Every row gives one point. Two turns around zero, p and q, are shown by what they do to some points. Write where each new point lands after one turn and then the other. Backwards means that the second turn is done in reverse. Each puzzle has new turns, and all numbers are rounded.

Turn p:
[-13  64   5] => [ 25  60 -10]
[  8   8 -29] => [-23  16  12]
[ -2 -23   4] => [  0 -23   4]
[12 -2  6] => [ -5  -4 -12]
[ 12 -31  11] => [ -7 -33  -8]
[-18 -16   3] => [ 12 -15  14]
Turn q:
[-21 -20   9] => [  1 -13 -27]
[-22   1   1] => [ 14   2 -17]
[ -4 -10  12] => [ -9  -3 -13]
[ 10 -16 -32] => [  9 -29  21]
[37 45 11] => [-17  44  35]
Where do these land?
q, then p: [-10  14  -6] => [ -9   9 -13]
q, then p: [ 26   0 -29] => [ 20 -24 -23]
p, then q: [ -3 -38  33] => [-19 -46   4]
p, then q: [-15  23  27] => [-8  6 37]
q, then p: [  2   1 -25] => [ -3 -16 -19]

Turn p:
[ 10  16 -14  13] => [ 0 -7  5 26]
[ -4  27 -24 -14] => [25 11 -9 27]
[-15  10 -33   9] => [27  0 20 19]
[ 17 -35  25 -17] => [-32  19  -5 -32]
[ -9 -18  45   9] => [-18 -23 -10 -39]
Turn q:
[ 31 -23  -2  18] => [-25 -31 -14   8]
[-31 -38  -7  -3] => [ -2  27 -33  26]
[-12  25  14  17] => [ 3  6 34  9]
[-16  28  16 -24] => [ 12  26  21 -24]
[ 28   8 -21  -8] => [ 11 -29  -8 -18]
Where do these land?
q, then p: [ 2 19 24 -6] => [  4  -3 -27 -14]
q, then p: [ 38 -30 -17  13] => [ 13  16  45 -18]
q, then p: [ 17 -15  -2 -28] => [21 29  2  5]
q, then p: [-35  25 -25   8] => [-42 -13  -8  24]
p, then q: [-33  -3 -10  21] => [-35  -6 -11 -16]
q, then p backwards: [12  5 30 -8] => [ 10 -30   9   4]

Turn p:
[-19  11 -29 -40  18 -20] => [ -5 -50  -6   4 -33  -4]
[ -9   0 -23 -19  25 -19] => [  1 -35  -5  18 -17 -10]
[  8  -5  29 -19 -17 -11] => [-17  20   7 -17 -17 -19]
[29 -8 20 15 -4 36] => [  0  22   7 -18  43  -9]
[-17  -7   7   0  -1  15] => [-14   0  14   0   6  14]
[ 10 -30  17  28 -32  17] => [12 44 30 -6 18  7]
[  2  24 -30   0  -6  -6] => [ 24 -17 -20  -8 -10  12]
[-30  42 -16  -9  22 -17] => [-13 -33 -38  11 -22  21]
[ 28 -26  25  44  -5   6] => [ 13  49   9  15  33 -13]
Turn q:
[  7 -42 -43   6  -1   4] => [ -5   7 -48  22  17  23]
[-26  20 -16 -29  31 -14] => [ -6  -9  -3 -52  -2  22]
[ -3  23  25  27 -36  39] => [-20  29  25  19  -6 -49]
[ 13  39   5  18 -15   9] => [-30  -3  31   8   3 -19]
[ 36   4  29  18 -17  23] => [ -3 -12  14  38 -11 -37]
[-15   2  -1 -26   6 -45] => [ 19  -4  16 -23  -6  43]
[-17  -7  -2   4  20 -19] => [ 17  -2  -2 -18  18  12]
[ 10 -31  -3   8  11   4] => [ 16  -7 -26  15  10  -2]
[ -5  -8   6 -26   3  -1] => [ 11  -1  -7 -11 -21   8]
Where do these land?
p, then q: [  1 -14 -22 -17  16  -1] => [28 -1 -6 19  5  4]
p, then q: [ -1  27 -17 -22   6 -16] => [ -3  17 -21  20  -6  25]
p, then q: [24 -6 26 27 -9 33] => [ -9 -35   9 -42   0  -8]
q, then p: [ 13   5  45 -16 -25   7] => [  9  51  -4 -13 -17  -5]
p, then q: [-36 -16 -29   0  21  36] => [ 36   2 -33   4   6 -42]
q, then p: [  4  -9 -14   6 -34 -33] => [-10  13 -13  -6  41  22]
p, then q: [ -6  13  11  22  25 -26] => [-23  13   0   4  37   4]

Turn p:
[  6   0  -2 -28 -23  19 -12  11 -15] => [25 12 -7 -8 33 10 -4  9 -7]
[-15  -1 -14   4 -18 -23   6  30  16] => [ 19   3 -15 -10 -20 -33   7  17   3]
[ 16  36  18 -36  22  14  16 -32  -4] => [-6 -6 22 23 19 48 16  6 33]
[-14  15  34  10  16   3 -19   8  10] => [-15 -28 -34  10   0   9  -2  -4   8]
[-10  10 -46  18 -14  10   8  13  23] => [ 13  -9  20  -6 -16 -30 -24  35  -7]
[-16  49 -13   0 -13   3   3   0 -23] => [  3 -32  15 -26  18   4  17  30   8]
[ 35 -24  36  19 -12 -14 -20 -12   4] => [-19  26 -27 -20 -15  22 -18 -33   3]
[-17 -15  48 -24 -15  -9 -18  -8 -21] => [ 21  -5 -34  -7  17  24  22 -39  -2]
[ 28  21 -50   2  20  -6  25   2  -9] => [-24  20  45   1  -1 -12  10  40   2]
[ -5  12 -11  26  17  -4  32 -22  18] => [-18 -18  33   9 -28 -10  -5  -2  19]
[ 22 -35   1   2  -6  17  14  18 -17] => [ -3  33   3  -1  25 -21 -15 -20  -3]
[-30 -67  -1   7  25 -11 -35  -8  18] => [  5   3 -23  35 -32 -11  -4 -39 -58]
Turn q:
[ 42 -37  26  -7  37 -31 -12 -30  18] => [ 14   6  38 -51 -41  20  18 -24 -19]
[  6  15   5  -4 -20  20  29  10   7] => [ 18   4 -11  19  20  12 -19  12 -15]
[-28  69   1  -5 -11 -18  -4  36 -30] => [-27 -18 -43  17  48   3 -23 -34  32]
[ 10 -10   6   9 -21   5   9  26 -14] => [-19   9 -17  10  -5  14 -17  14 -15]
[-12   3 -10  11  18  41 -26 -19  -6] => [  9  -2 -16  -2   5 -22  47  19   8]
[  9  -9 -54   6 -14  15  24  23   4] => [ 16  15 -14  39 -27  -2 -24  27  21]
[  0 -32  -2  10  22  -8  33   1  -4] => [ -4  19  31   5 -14  30   4  16  10]
[-13  -4  23 -24 -14  11 -13  15  28] => [  2   8   0 -27  23 -24 -22  11 -17]
[  1  -7  -5  23   0 -22 -15 -29  23] => [  3   6  25   6 -19 -22  16 -27 -10]
[-16  12  11 -19   3 -12 -26 -32 -25] => [-14 -45   6 -17  11 -10  20 -13   5]
Where do these land?
q, then p: [  8  -3   0  10  21 -10 -31  26 -31] => [ 45 -17  22  10  -9  -8  -1  15  -3]
q, then p backwards: [ 19   3 -11 -30 -18 -28   7 -11 -19] => [-23  12  10  24  -5  17  -9 -28  22]
p, then q: [ 13 -22  10  31  21  49  12  14   3] => [-27   3  16 -16  -2 -33  37 -31  16]
p, then q backwards: [-18   8  31   0  -8  -7   6  29  23] => [  4  26 -35 -10   3  14 -20  10 -10]
p, then q: [-11  22 -17  26 -18  16  10 -46 -47] => [ -7 -18  27 -56  21  20   9  33 -19]
q, then p: [-35 -13   7   7   5 -37  20   7  24] => [-11 -36 -32   8  -9  29   5 -13  15]
p, then q backwards: [ 37  19   1 -21 -14   2   1 -18  46] => [ 16 -20 -29  -8  22  -2  42  31  -4]
q, then p: [-29 -22 -18  11 -18   7   5  39  23] => [-12 -27 -37 -17 -17  -5  14  34  -1]
p, then q: [  3 -21 -14   1 -10 -21 -18   3   4] => [ -3 -28 -19  14   0   7 -11  -4   2]
p, then q: [  8 -23   4 -11   7  19 -23  -9 -13] => [ -1 -12 -15   3   2   7  37   3  12]
p, then q: [  6  52   6 -24  33   9  11 -35 -13] => [  5  51  12  -5  32   8  15  41 -15]
